Each row of a before or after table is a point. One or more steps were done to the points. Then noise was added and the rows were shuffled. The steps act on how far a point lies along the listed directions, d1 being the first. Write out the steps. A step turns or swaps two directions, mirrors them in a line or flattens them onto one, adds a multiple of one to another, or multiplies one. Angles are multiples of 10 degrees, from the lower direction toward the higher: turns from -170 to 170, lines from 10 to 170 but not 90. Use the fewest steps. Two steps may share a direction if one is a turn and the other turns, adds or multiplies; they go together, in the order done. Otherwise the lowest direction goes first.

Directions:
(1): 27,-46
(2): -46,-27
Before (14 x 2):
-24,-5
11,46
19,5
33,-9
57,-24
-19,-2
11,18
-29,-25
21,-40
-17,13
1,13
7,-16
-44,5
-3,19
After (14 x 2):
-2,-45
-4,34
8,19
50,5
-35,28
-30,-25
-16,59
21,8
-15,9
14,0
10,-18
-5,-19
18,-5
-8,-23
Steps: mirror d1 and d2 in the line at 80 degrees

Directions:
(1): -3,56,12,35,-21,3
(2): 60,-4,-30,15,-10,-12
Before (10 x 6):
-9,-21,12,-28,4,-8
12,-19,-7,-10,14,-7
-16,5,10,5,-3,7
-14,-18,11,9,-5,2
-39,-29,4,-35,20,16
-19,-51,4,-50,19,5
-40,58,23,19,-13,24
-28,13,23,1,1,14
-15,-22,9,-20,17,15
41,31,-18,28,-19,-11
After (10 x 6):
-11,-5,10,19,-11,2
41,-34,-30,-15,7,-14
-24,12,25,-11,-6,-4
47,45,-22,36,-24,6
-59,21,37,-16,-1,16
-18,-8,9,-11,15,0
10,29,8,23,-12,7
-46,35,20,4,-4,20
-24,18,21,3,3,18
4,11,2,15,-10,4
Steps: turn d1 and d2 by 80 degrees

Directions:
(1): -27,-42,14,-15,20,56,41,-28,27,27,-54
(2): 13,-21,49,7,-39,-38,-3,-51,19,60,29
Before (14 x 11):
6,22,-10,-6,12,-1,-20,30,-18,-40,-2
-19,24,-45,-7,40,51,15,50,-12,-60,-38
0,-12,15,8,5,-7,1,2,5,23,-5
1,29,-38,-12,26,-2,-7,33,-16,-40,6
3,18,-12,-6,2,2,9,10,-12,-18,-8
0,-12,13,5,-11,-9,-6,-15,-7,2,8
1,19,7,-5,-7,-3,-20,8,-26,-4,17
1,-12,20,6,-13,8,8,-21,5,31,4
1,-5,23,3,-15,-11,4,-17,3,37,11
5,7,8,9,-9,-21,-21,14,-9,-4,22
-2,-19,6,1,-5,23,15,-13,18,29,-10
16,4,2,10,-25,-14,-4,-13,-3,8,24
12,1,14,3,-21,-25,-19,-10,3,20,25
-8,9,-31,-2,16,3,3,23,-11,-18,-3
After (14 x 11):
7,-12,10,5,-21,2,9,-26,8,20,6
3,-15,23,-2,-16,-9,-5,-24,14,33,8
13,11,9,13,-20,-15,-11,-4,-10,13,28
-18,-9,-19,-24,37,38,25,3,8,-10,-33
6,-2,9,11,1,-19,-10,11,-3,13,7
-21,20,-43,-8,40,54,18,48,-10,-58,-41
-12,-12,7,-16,22,35,10,3,4,-13,-38
18,17,-12,12,-16,-15,-16,15,-6,0,29
-13,-7,19,-12,0,24,2,-12,-10,16,-10
-11,-23,23,0,0,11,5,-10,10,20,-10
-2,7,-7,-9,5,13,18,2,-5,-9,-19
7,6,18,6,-18,-23,-6,-8,-5,28,23
-15,-5,-25,-6,20,19,16,11,-2,-6,-18
0,-12,13,4,-11,-9,-5,-16,-8,2,9
Steps: mirror d1 and d2 in the line at 100 degrees

Directions:
(1): -3,-28,-11,16,30,53,-5,53,-35,29,-11,-19,31,36,-18,1,-14,-25
(2): 45,1,4,49,11,-6,4,24,29,6,42,25,17,35,11,2,14,58
(3): -21,-27,-40,8,32,14,28,-60,-14,19,22,14,6,-11,-37,42,18,20
(4): -29,-10,-34,-22,-28,-30,41,47,9,-47,27,-4,38,8,-8,21,17,-12
(5): -2,15,-9,-30,-26,29,-43,38,12,22,15,2,-48,-7,-14,55,33,13
Before (10 x 18):
-2,7,-4,-1,-13,-10,2,9,20,-9,17,2,-7,-4,-1,17,6,14
9,-3,2,3,0,27,-18,18,-1,12,11,1,-12,8,-1,25,5,14
-1,5,-1,-8,-21,1,-4,60,7,-17,4,-9,1,14,4,10,8,-14
-8,-3,-5,-7,-14,-8,18,2,6,-11,0,0,0,-4,2,1,1,-9
13,14,11,0,-14,-20,-15,11,14,-13,3,3,-9,-2,17,-12,2,8
5,-1,4,-5,-3,1,-12,8,-7,7,1,2,-10,-5,8,-3,5,-1
4,2,10,-8,-13,2,-16,18,-2,-6,-14,-9,-9,3,5,-3,-2,-11
-1,12,8,-6,-18,-22,1,2,14,-21,-10,-1,-4,-3,11,-12,-5,-9
-8,11,5,-26,-11,10,-16,9,1,1,-15,-6,-17,-13,-3,12,7,-14
6,-3,-2,2,5,0,3,-6,-4,-3,7,4,2,5,0,-6,1,2
After (10 x 18):
-3,2,1,-13,-13,-10,-6,-17,6,-9,-3,2,-17,-12,-2,11,8,4
1,7,1,1,-13,-3,-5,30,16,-7,11,-5,-2,6,3,9,0,6
6,-3,-2,2,0,22,-14,3,2,10,16,7,-16,1,-4,31,10,21
7,-3,0,3,5,1,1,0,-5,-2,5,3,4,7,2,-8,0,0
-11,6,-17,-12,-20,-21,15,-1,18,-22,21,9,-12,-12,-7,32,25,10
12,14,10,-1,-14,-22,-12,2,15,-14,5,4,-12,-5,16,-9,5,11
-7,-3,-2,-6,-13,-5,14,11,5,-11,-1,-1,1,-1,3,-2,-2,-13
-2,12,7,-6,-18,-23,2,-3,14,-21,-8,0,-5,-5,11,-11,-4,-8
-9,11,2,-28,-10,7,-13,-1,3,0,-12,-3,-18,-18,-5,15,9,-10
4,0,0,-6,-2,-2,-9,-3,-5,7,3,6,-13,-10,6,1,8,3
Steps: swap d1 and d3

Directions:
(1): -1,-13,-9,12,-34,-10,-24,3,-15,5,1,46,-12,-13,-29,-21,19,24,-21,9,-32,-23,-27,8,7,32,-25,13,-15,42,34,3
(2): -10,-37,21,-18,31,-6,17,33,-30,5,21,21,20,-32,-3,-14,21,-7,-14,38,24,4,19,21,-25,-17,18,17,28,26,-8,20
(3): 25,19,15,13,6,7,-16,-59,-3,-8,17,34,22,-15,-20,5,-10,-38,-4,-7,35,-4,6,-29,-32,11,-2,-39,7,15,17,17
(4): 19,24,0,44,-25,5,4,10,19,-5,46,19,12,-4,9,3,15,-13,36,15,14,-15,-16,60,-5,-4,13,8,-34,-12,-25,2
Before (12 x 32):
-1,-12,2,4,-6,0,6,26,0,6,11,12,2,-10,0,-6,22,3,3,21,-8,3,-9,30,-1,-11,11,15,-6,9,-12,4
-20,-17,-7,-6,-10,1,5,36,-4,8,-9,-13,-9,0,5,-12,17,19,2,16,-30,1,-10,27,18,6,0,25,-7,6,-2,-15
-7,-8,-13,-6,-11,-1,-3,10,8,11,-24,-24,-16,13,8,5,4,23,-1,-11,-28,7,-3,-16,16,4,-6,0,3,-8,-2,-14
6,20,3,23,-6,3,10,-1,11,-5,22,-5,4,1,6,5,2,-16,29,9,19,-3,-5,32,-4,-6,11,3,-21,-11,-18,-1
-1,5,-3,5,3,1,10,22,21,0,-3,-14,-2,15,16,4,-4,6,13,-4,-10,3,4,12,14,-15,10,10,-9,-22,-17,-4
-3,4,2,-15,14,2,3,10,6,-3,-4,-23,2,14,16,6,-14,1,5,2,-3,7,1,-15,5,-12,7,-2,10,-18,-15,-1
-8,1,-7,5,-17,-4,-1,35,4,3,-2,0,-16,7,7,2,7,21,14,5,-20,-1,-14,28,16,-7,7,21,-16,-14,-11,-15
-4,-1,2,2,3,2,11,28,5,3,12,-15,0,15,19,-6,7,-2,20,14,1,3,-7,31,6,-23,14,20,-8,-16,-25,-4
-12,-9,9,-18,24,1,10,12,-4,6,-5,-16,7,1,3,0,-4,-7,-5,11,14,11,16,-7,-7,-14,14,1,24,-5,-4,3
-23,-29,8,-32,27,-6,11,24,-28,-2,-7,-9,-3,-9,0,-8,1,14,-23,14,-5,19,15,-18,3,-8,3,16,29,14,-2,4
4,6,-11,8,-13,3,-1,1,11,-5,1,-6,-5,13,4,2,-1,-5,13,-11,-11,-1,-7,7,5,10,3,-3,-12,-12,-6,-12
-9,-15,0,-5,6,-9,4,27,-4,8,-2,-7,0,-10,-1,-6,3,13,-2,11,-15,1,5,7,6,-9,3,18,-5,3,-2,0
After (12 x 32):
12,17,-12,5,-17,6,-22,-49,16,5,-28,-10,-13,16,-8,13,-15,1,-4,-35,-16,4,-5,-55,4,21,-18,-36,1,-6,18,-12
16,3,12,24,-11,2,-11,-5,-7,-1,38,43,16,-11,-11,-15,18,-21,10,24,16,-15,-18,30,-20,0,4,3,-13,22,-2,14
10,-12,21,6,15,4,12,14,-8,2,37,31,28,-31,-5,-5,25,-27,6,35,30,6,6,34,-31,-21,27,2,7,17,-19,21
15,26,-17,23,-28,7,-11,-23,22,-9,0,-3,-9,22,0,9,-9,-9,20,-25,-15,-6,-17,-1,9,20,-5,-15,-26,-18,0,-18
10,23,-3,42,-30,0,1,7,13,-4,35,17,0,-3,-1,-3,14,-7,33,16,5,-17,-23,56,0,6,5,13,-41,-1,-13,-1
18,18,-2,28,-20,2,-19,-19,17,-3,8,31,2,3,-11,-1,-2,-5,3,-9,-10,-15,-13,0,1,13,-7,-10,-22,6,12,4
5,-14,16,-4,22,-5,0,-1,-14,4,14,18,20,-28,-12,-5,0,-14,-8,16,16,2,17,-7,-22,-9,9,-2,9,18,3,16
-18,-36,13,-24,19,-7,1,24,-29,12,-1,22,7,-22,-18,-20,16,5,-29,31,4,-1,9,-1,-14,0,3,14,32,35,18,15
-25,-55,29,-51,54,-10,11,17,-58,-1,3,23,17,-39,-18,-19,9,-3,-48,34,20,21,33,-34,-27,-9,7,8,61,49,12,28
9,6,17,5,14,12,-4,-31,-6,-2,16,15,25,-19,-8,-1,1,-37,3,11,28,3,9,-7,-26,5,9,-24,9,12,4,7
21,31,6,26,-13,6,-17,-30,8,-7,20,32,7,-6,-9,11,-5,-22,19,-5,19,-5,-10,3,-16,3,8,-22,-15,-9,1,0
2,1,-3,-5,-10,-3,-21,-5,-4,-1,-4,15,-5,5,-11,-6,-5,11,-13,2,-21,-10,-17,-23,5,15,-14,-3,2,15,16,4
Steps: turn d1 and d3 by 170 degrees; multiply d2 by 2.5; multiply d4 by 1.6
